Each point is reached from the start by the listed moves, each made once or not at all, plus a little noise. Is the number of moves made odd or even? Then give how often each move was made.
(in the rows, 128 means zero)

Moves:
(1): [156 192  61 128 122 101]
(2): [116 184 158 141 152 110]
(3): [140 133 162 147 131  94]
Start: [136  98 167  99 130 123]
Points:
[124 159 199 106 154 103] -> odd (0, 1, 0)
[165 162  96  97 127  94] -> odd (1, 0, 0)
[135 160 233 129 163  75] -> even (0, 1, 1)

Moves:
(1): [129 101 125 148 147 129]
(2): [125 151 119 200 151  95]
(3): [107 156 150 115 189 118]
(4): [ 91 112 129 141 143 157]
Start: [126 159 101 110 120 116]
Points:
[106 160 121 111 202 104] -> even (1, 0, 1, 0)
[124 178  90 180 149  94] -> odd (0, 1, 0, 0)
[ 68 165 116 201 233  95] -> even (1, 1, 1, 1)

Moves:
(1): [161 141 119 156 142  85 167 106 149 163 142]
(2): [151 154 138  92 115  83 131 139 130  94 148]
(3): [117  96 138 139 149 118 148 128 125 119 122]
(4): [120 140 112 156 155 144 129 156 164 101 137]
(5): [ 99 178 160  98 166 127 109 174  83 173 127]
(6): [180 131 159 101 163 156 157 119  91 152 125]
(7): [123 139 115 107 164 108 103 133  54  81 123]
(8): [198 127 178 137 123 139  87 144 137 146  91]
Start: [104 112 146 108 120 116 126 132 154 135 137]
Points:
[152 126 167  62 186 119 130 128  41 112 130] -> even (0, 0, 0, 0, 0, 1, 1, 0)
[201 120 185  86 175  50 222 116 130 149 157] -> even (1, 1, 1, 0, 0, 1, 0, 0)
[ 96 157 166  99 231  38 143 160  52 161 134] -> even (1, 0, 1, 0, 1, 0, 1, 0)
[ 99 197 138 112 235  63 125 184  92 142 151] -> even (1, 0, 0, 1, 1, 0, 1, 0)

Moves:
(1): [138 123 118 131 127 140 133 160 126 119 146 126 118]
(2): [120 145 124 136 152 111 145 113 124 157 115 141 116]
(3): [124 122 143 119 121 146 167 122 136 119 131 115 133]
(4): [125 101 127 136 151  88 166 125 125 103 125 114 120]
(5): [127 132 141 148 142 136 102 119 132 128 143 127 139]
(6): [143 105 117 146 106 129 123 130 131 134 144 126 123]
(7): [134 132 108 120 137  92 130 116 108 127 169 112 120]
(8): [106 120 121 116 154 133 122 117 106 126 136 134 113]
(9): [113 138  87 136 143 101 120 109 131 123 143 131 116]
(10): [167 116 135 124 158 130 133 107 143 119 141 130 127]
(11): [118 121 143 109 135  81 126 106 141 145 127 155 118]
Start: [138 152 138  91 149 141 140  96 139 142 130 122 126]
Points:
[163  97 125 134 241 110 167  71 131 129 183 118  86] -> odd (1, 1, 0, 1, 1, 1, 0, 1, 0, 1, 0)
[148 138 145  90 206  94 151  18 183 137 173 139 121] -> odd (0, 0, 1, 0, 1, 0, 0, 0, 1, 1, 1)
[140 101 161  69 249  50 192  13 135 114 208 110 105] -> odd (0, 0, 1, 1, 1, 0, 1, 1, 0, 1, 1)
[186  96  63 113 205  53 174  77 134  98 230  95  82] -> even (1, 0, 0, 1, 0, 1, 1, 0, 1, 1, 0)
[173 149 128  72 217  57 167  53 137 166 185 145  81] -> odd (1, 1, 0, 0, 0, 0, 1, 0, 0, 1, 1)

Moves:
(1): [146 135 145 153 138 131 116 112 117 120 137 135 115 134 149  99]
(2): [138 147 143 131 119 132 133 131 131 127 125 121 120 138 113 143]
(3): [122 118 120 137 126 114 135 118 123 105 147 138 124 156 120 130]
(4): [139 137 126 137 134 116 140 134 110 117 129 129 118 142 123 128]
(5): [132 108 135 103 115 110 131 118 101 143 128 128 101 138 122 131]
(6): [133 135 136 142 137 116 125 123 127 147 137 125 115 121 140 131]
(7): [140 126 116 142 119 139 136 122 140 121 133 130 120 139 133 126]
(8): [134 156 118 137 128 135 124 130 138  99 137 135 146 107 129 122]
(9): [107 121 126 143 125 144 125 121 112 158 122 133 126  96 141 157]
(10): [122 125 139 148 127 122 123 115 130 133 115 139 123 125 138 116]
(11): [124 146 114 143 132 140 133 118 134 133 145 145 112 130 131 128]
(12): [128 127 109 122 126 135 125 128 144 112 119 120 144 156 125 140]
(13): [126 107 140 129 135 115 146  93 125 110 127 154 126 145 114 120]
(14): [124 142 121 127 134 138 119 140 135 123 117 118 119 119 116 135]
Start: [125 140 128 126 129 131 141 133 125 126 114 121 135 134 138 115]
Points:
[169 135 131 153 123 109 170  76  98  52 122 142  71 249 103 114] -> odd (1, 1, 1, 1, 1, 0, 1, 0, 0, 0, 0, 1, 1, 1)
[118 132 120 164 133 107 136 105 137 112 119 132 130 180 151 120] -> even (0, 0, 1, 0, 0, 1, 0, 0, 0, 1, 0, 1, 0, 0)
[163 103 125 152 126  96 175  62  89  58 137 159  87 248 130  92] -> odd (1, 0, 1, 1, 1, 0, 1, 0, 0, 0, 0, 1, 1, 0)
[102 171  93 163 145 165 126 124 136 159 114 122 111 117 152 165] -> odd (0, 0, 0, 0, 0, 1, 0, 0, 1, 0, 1, 1, 0, 1)
[119 129  99 171 118 120 166  72 102  67 108 165 102 178 121 139] -> even (0, 0, 1, 1, 1, 0, 1, 1, 1, 1, 0, 1, 1, 1)
[147 172 139 205 145 117 159  71  99  69 139 160 117 177 142 132] -> odd (1, 1, 1, 1, 0, 1, 0, 1, 1, 0, 0, 1, 1, 0)
